Each row of a before or after table is a point. The points were changed in one or more steps. Then noise was added and the rows were shuffled. The steps act on how far a point lies along the listed directions, d1 being the first. What was done? A step turns or swaps two directions, mirrors them in a line or flattens them onto one, adds a multiple of one to another, or multiplies one. Angles are multiples of 10 degrees, from the lower direction toward the higher: turns from -170 to 170, lines from 10 to 170 but not 90. Use the fewest steps. Two steps may share a direction if one is a turn and the other turns, adds or multiplies; they go together, in the order done. Otherwise the lowest direction goes first.

Directions:
(1): [2.9 3.5]
(2): [-3.5  2.9]
Before:
[[ 6.2 -0.7]
 [-1.0  0.1]
 [-1.1 -2.9]
 [ 5.4  0.0]
 [ 5.6  1.4]
 [ 2.6  1.8]
 [-0.9 -1.6]
 [-3.2  1.3]
 [-3.3 -1.3]
 [ 7.4  1.6]]
After, 10 rows:
[[ 3.1 -0.1]
 [-1.8  5.0]
 [ 1.7 -0.3]
 [-3.3  4.8]
 [-2.6  1.8]
 [ 2.3 -2.6]
 [-4.0  6.4]
 [-1.4  6.0]
 [ 0.0 -3.5]
 [ 0.2 -0.9]]
Steps: turn d1 and d2 by 110 degrees

Directions:
(1): [-3.5  0.2  3.2 -4.4]
(2): [ 1.4 -6.2  0.6 -0.9]
(3): [-4.0 -1.3 -4.9 -0.4]
(4): [-3.4 -1.2  2.7  4.6]
Before:
[[-1.1  0.9  0.4  0.2]
 [ 2.4 -4.3  2.9  5.5]
 [-5.9 -2.2 -0.4 -9.7]
 [-3.0  2.2  4.5 -0.6]
 [ 4.4  1.9 -4.1  1.7]
 [ 2.8 -1.6 -2.2  4.2]
 [ 2.4 -3.2 -4.8  2.8]
 [ 5.0  0.6 -3.8  0.9]
 [ 3.1  2.1  0.2 -0.2]
 [ 6.0 -1.2 -1.6  1.1]
 [-0.2 -1.2  0.9  0.2]]
After (11 x 4):
[[  2.1  -2.0  -0.8   5.0]
 [  2.8   7.0  -0.6   3.0]
 [  0.8   0.2   0.0  -1.6]
 [  2.5   0.0   0.8   6.0]
 [  2.8  -3.6  -1.7   4.5]
 [  0.3   1.3   0.7   0.5]
 [  1.4   1.6   2.3  -5.2]
 [-10.0  -2.1   2.8  -3.3]
 [  2.6   1.8  -3.0   4.1]
 [  2.4  -2.3   1.3   1.6]
 [ -0.3   0.8  -3.9   5.9]]
Steps: turn d2 and d4 by 140 degrees

Directions:
(1): [ 0.6 -5.6 -2.6 -3.4 -1.8 -0.8  5.1 -2.0]
(2): [-4.9  0.3  1.5 -3.2 -6.0 -1.6 -2.2  1.7]
Before:
[[ -5.8  -2.6   2.7  -4.4  -8.4  -2.3  -2.0   1.1]
 [ -2.5   5.1   3.9  -0.2  -1.9   0.4  -7.6   3.2]
 [  0.6   0.8   0.7   5.5   4.9   1.5  -2.9   1.5]
 [ -1.4 -10.4  -1.5  -5.8  -7.2  -1.4   4.4  -0.7]
 [ -3.8  -4.6  -2.1  -6.0  -5.3  -1.3   2.4   2.6]
 [ -0.3  -5.7  -2.1  -1.3   1.3  -1.6   4.2  -1.0]
 [ -2.7   7.1   2.5   1.2  -0.8   2.6  -4.4  -0.4]
 [  2.1   4.2  -2.2   7.2   5.7  -0.4  -2.5  -1.2]
 [ -2.4  -3.2   1.1  -6.2  -4.8  -2.5   1.1   1.2]
 [ -5.1   5.9   2.1  -1.6  -5.8  -0.3  -5.0   2.6]
 [  3.0   0.0   0.7  -0.2   2.3   0.2   1.2   0.0]
 [ -0.4   1.3   3.7  -0.1   0.2  -3.2  -2.6   2.4]
 [  3.3  -6.5  -2.8   0.4   3.0   2.9   5.0  -1.6]]
After (13 x 8):
[[ -0.4  -5.3   0.3  -2.3  -3.0  -0.9   2.1  -1.6]
 [ -0.7 -10.7  -1.8  -5.3  -6.6  -1.4   5.0  -1.1]
 [  0.4  -4.5  -0.2  -5.4  -2.5  -1.9   3.3   0.4]
 [  0.5   3.3  -0.8   0.4   0.6   1.0  -0.4  -0.3]
 [  2.2   3.0   1.3   1.7   2.3   1.4  -4.0   1.1]
 [ -0.5   1.3   1.5   5.1   3.5   1.3  -4.0   2.2]
 [  0.3   5.9   1.3   2.2   2.2   3.3  -2.1  -1.5]
 [  1.5   0.7   1.2  -0.8   0.2  -0.2   0.0   0.9]
 [ -1.3  -5.9  -3.0  -5.1  -2.9  -0.5   4.3   1.6]
 [ -0.2   4.9  -1.0   6.3   2.9  -0.8  -4.7  -0.1]
 [  1.2   0.6   2.9   0.5   2.1  -2.7  -1.3   1.5]
 [ -2.5  -4.7  -1.2  -2.3  -1.0  -2.3   3.0  -0.2]
 [ -1.0  -4.4  -1.1  -1.2  -1.9   1.7   1.4   0.0]]
Steps: flatten d1 and d2 onto the line at 20 degrees
